Every row gives one point. Each copy is the shape, with its points in the same order, stretched, turned, moved and blurred by noise. Say if it was mirrored as well.

Shape:
[[-0.31,-0.30],
[-0.01,+0.51],
[+0.50,-0.29],
[-0.32,+0.44],
[-0.14,+0.14],
[+0.31,-0.07]]
Copy 1, 6 rows:
[[-0.31,-0.19],
[+0.56,+0.26],
[-0.06,-0.83],
[+0.35,+0.41],
[+0.15,-0.01],
[+0.06,-0.52]]
Copy 1 is: only turned
Copy 2 (6 x 2):
[[-0.16,+0.13],
[+0.53,+0.21],
[-0.10,-0.51],
[+0.44,+0.48],
[+0.18,+0.23],
[+0.08,-0.24]]
Copy 2 is: only turned

Shape:
[[+0.24,+0.09,-0.41],
[+0.58,-0.33,-0.09],
[+0.22,-0.44,-0.05],
[-0.41,-0.12,-0.32],
[+0.22,+0.14,+0.04],
[-0.56,+0.37,+0.18],
[-0.12,-0.42,-0.16]]
Copy 1 (7 x 3):
[[+0.04,+0.66,+0.21],
[-0.50,+0.30,+0.65],
[-0.59,-0.01,+0.30],
[-0.05,-0.10,-0.45],
[+0.13,+0.26,+0.36],
[+0.61,-0.49,-0.48],
[-0.45,-0.22,-0.16]]
Copy 1 is: mirrored
Copy 2:
[[+0.05,+0.16,-0.36],
[-0.58,-0.28,-0.31],
[-0.40,-0.05,+0.04],
[+0.31,+0.38,+0.45],
[+0.05,-0.32,-0.32],
[+0.65,-0.10,+0.19],
[-0.23,+0.13,+0.38]]
Copy 2 is: only turned

Shape (9 x 4):
[[+0.34,+0.16,+0.26,-0.18],
[-0.62,-0.06,-0.66,+0.05],
[+0.49,+0.17,+0.20,-0.26],
[-0.25,-0.18,-0.44,-0.18],
[+0.36,+0.17,+0.10,-0.30],
[-0.17,-0.31,-0.18,+0.15],
[+0.06,+0.10,+0.23,-0.10],
[-0.49,+0.00,-0.19,-0.17],
[+0.07,-0.10,+0.14,-0.51]]
Copy 1:
[[-0.51,+0.10,-0.45,+0.02],
[-0.04,-0.32,+0.86,-0.24],
[-0.60,+0.06,-0.41,-0.19],
[-0.27,-0.38,+0.50,-0.38],
[-0.56,-0.06,-0.23,-0.12],
[+0.05,+0.15,+0.24,-0.27],
[-0.24,-0.08,-0.27,+0.12],
[-0.16,-0.52,+0.26,-0.01],
[-0.49,-0.54,-0.20,-0.20]]
Copy 1 is: mirrored
Copy 2 (9 x 4):
[[+0.00,-0.13,-0.55,+0.35],
[+0.48,+0.21,+0.14,-0.45],
[-0.01,-0.32,-0.64,+0.28],
[+0.12,-0.13,-0.06,-0.39],
[+0.02,-0.27,-0.63,+0.15],
[+0.00,-0.04,+0.34,+0.08],
[+0.03,+0.15,-0.36,+0.25],
[+0.20,+0.40,-0.20,-0.22],
[-0.25,-0.05,-0.57,-0.10]]
Copy 2 is: mirrored
Copy 3:
[[-0.30,+0.01,+0.72,+0.21],
[+0.96,+0.24,-0.88,-0.02],
[-0.19,+0.04,+0.91,+0.22],
[+0.75,+0.04,-0.23,-0.25],
[-0.01,-0.05,+0.76,+0.23],
[+0.15,+0.32,-0.30,-0.47],
[-0.26,-0.07,+0.32,+0.15],
[+0.45,-0.27,-0.40,+0.06],
[+0.11,-0.53,+0.58,-0.14]]
Copy 3 is: mirrored
Copy 4:
[[+0.27,+0.60,-0.12,-0.33],
[-0.56,-0.70,+0.06,+0.47],
[+0.29,+0.69,+0.01,-0.21],
[-0.30,-0.23,+0.32,+0.40],
[+0.09,+0.65,+0.12,-0.18],
[+0.05,-0.22,+0.11,+0.26],
[+0.14,+0.24,-0.18,-0.42],
[-0.30,-0.33,+0.15,-0.11],
[+0.11,+0.44,+0.56,-0.39]]
Copy 4 is: mirrored

Shape:
[[+0.14,+0.02,+0.34,+0.17,-0.53,-0.44],
[-0.29,+0.06,+0.28,+0.26,-0.29,+0.01],
[+0.17,-0.17,-0.43,-0.02,+0.52,+0.40],
[+0.42,+0.29,-0.11,+0.20,-0.11,-0.40],
[+0.15,-0.24,-0.06,-0.45,+0.51,-0.02],
[-0.53,-0.73,-0.17,+0.38,+0.01,+0.52],
[-0.01,-0.03,-0.03,-0.52,-0.48,-0.33],
[-0.59,-0.15,+0.01,-0.33,+0.11,+0.14],
[-0.06,-0.26,+0.37,-0.32,+0.32,+0.48],
[+0.01,+0.04,+0.45,+0.43,-0.56,+0.43]]
Copy 1:
[[+0.63,+0.12,-0.08,+0.02,-0.05,+0.11],
[+0.08,-0.08,+0.18,+0.40,-0.23,+0.17],
[-0.43,-0.14,-0.46,+0.16,+0.50,-0.19],
[+0.41,+0.32,-0.44,-0.25,+0.12,+0.12],
[-0.08,+0.01,+0.06,-0.09,+0.58,-0.18],
[-0.40,-0.41,+0.11,+1.12,+0.28,+0.01],
[+0.43,+0.09,+0.31,-0.27,+0.20,+0.52],
[-0.36,-0.09,+0.66,+0.26,+0.03,+0.17],
[-0.24,-0.54,+0.11,+0.03,+0.07,-0.24],
[+0.26,-0.49,-0.21,+0.36,-0.58,+0.14]]
Copy 1 is: mirrored
Copy 2, 10 rows:
[[-0.33,-0.38,+0.13,+0.31,-0.37,+0.31],
[-0.02,+0.21,+0.11,+0.36,-0.30,+0.04],
[-0.01,+0.34,-0.36,+0.10,+0.33,-0.62],
[-0.15,-0.47,-0.22,+0.36,-0.20,-0.14],
[-0.05,+0.02,+0.11,-0.33,+0.40,-0.26],
[-0.24,+0.86,+0.02,+0.49,+0.35,-0.29],
[-0.73,-0.23,+0.32,-0.05,-0.17,-0.05],
[-0.13,+0.50,+0.40,-0.04,+0.09,-0.31],
[+0.10,+0.45,+0.01,-0.36,+0.14,-0.05],
[-0.14,+0.31,-0.28,+0.41,-0.62,+0.19]]
Copy 2 is: only turned
Copy 3:
[[-0.07,+0.17,+0.26,-0.10,-0.61,-0.48],
[+0.03,-0.43,-0.10,-0.01,-0.49,-0.25],
[-0.11,+0.10,-0.61,-0.25,+0.28,+0.45],
[+0.00,+0.77,-0.03,+0.05,-0.46,+0.02],
[-0.56,+0.25,-0.35,-0.05,+0.23,+0.26],
[-0.14,-1.29,-0.47,-0.76,-0.21,-0.04],
[-0.36,-0.01,+0.63,+0.00,-0.25,-0.02],
[-0.45,-0.80,-0.11,+0.04,-0.15,+0.25],
[-0.18,-0.31,-0.44,-0.01,+0.45,-0.12],
[+0.56,-0.40,-0.04,-0.11,-0.18,-0.58]]
Copy 3 is: only turned
